Every row gives one point. Any point is a mix of the corners, with weights that add up to 1. It lies inside the corners' shape when no weight is negative. Is each point inside? If not, which corners have a negative weight?

Corners:
(1): -14  11
(2): 63  -60
(3): -6  56
Points:
48  -44 => inside
-10  13 => inside
41  -8 => outside (1)
34  -32 => inside
15  4 => inside

Corners:
(1): 3  -73  29  -39  28  -2  8  -24
(2): 16  -19  36  -4  -5  -34  66  -9
(3): -97  13  55  34  42  -21  -60  -12
(4): -30  -19  2  -29  -79  30  -21  -11
(5): -8  -9  -37  56  -20  -36  -56  98
(6): 14  -62  16  62  -76  29  0  -5
(7): 40  -25  54  38  -19  -40  -11  15
(8): 13  -16  28  8  45  47  50  22
(9): -4  -11  -19  -7  31  30  -8  -24
Points:
31  -22  -13  44  -53  7  7  47 => outside (1, 3)
-31  -25  14  -21  28  35  17  -44 => outside (5, 7)
3  -58  65  -27  8  7  29  -34 => outside (5, 9)
4  -18  10  22  -9  -22  0  27 => inside

Corners:
(1): 71  30  -9  7  62  47  -55  -17  -17  7  48  -2  -43  -39
(2): 32  11  -42  -28  -45  -24  49  20  42  -37  -37  12  -46  -15
(3): 116  16  37  -21  13  73  -63  15  -24  34  -5  15  24  -3
(4): 89  53  41  35  -5  60  -56  30  -77  -27  61  17  7  -46
(5): 52  66  29  -34  31  53  -39  11  -53  37  71  79  -61  -44
(6): 32  -43  -28  18  -17  26  -59  28  46  1  -3  -1  33  18
(7): 106  16  36  50  20  18  -17  12  -32  53  24  35  -6  4
(8): 4  52  -50  -31  -10  -63  44  22  -6  -3  -6  -42  14  -6
(9): -17  55  -87  -7  -10  10  43  -9  -76  1  -41  4  -31  -22
(10): -28  -13  -13  -3  -62  -61  -2  -11  22  11  -60  -28  -25  -26
(11): 18  -70  39  16  2  2  6  19  -3  -20  -14  -33  25  13
(12): 18  -75  22  27  -9  -24  17  37  62  -14  -36  -37  91  -61
(13): 19  47  -32  -48  -67  47  42  -34  -16  35  16  -24  -51  -19
(14): -23  11  14  38  -27  -2  43  59  74  -38  -44  -53  -1  -27
(15): 3  -19  40  39  1  21  -28  -44  58  -36  -20  11  76  17
Points:
75  22  1  20  25  26  -62  -8  -40  39  14  34  31  -9 => outside (2, 11, 13, 14)
40  -11  27  20  -10  -5  -17  33  27  -17  -13  4  34  -5 => outside (1, 9, 13)
51  27  21  8  13  74  -62  -36  -61  30  36  39  -23  0 => outside (2, 8, 12, 14)
45  23  -6  13  8  18  -7  5  -21  14  5  8  -15  -17 => inside
69  58  11  -14  -21  36  10  16  -25  19  4  21  0  -25 => outside (1, 6, 10, 11)
38  12  3  13  -11  8  1  11  -8  -2  9  1  -7  -20 => outside (3)
47  47  -7  12  6  18  -20  12  -7  6  8  18  -28  -12 => outside (11, 12, 13)
12  -17  7  5  -32  0  6  7  31  -30  -5  -39  21  -14 => outside (3, 5, 7, 9)
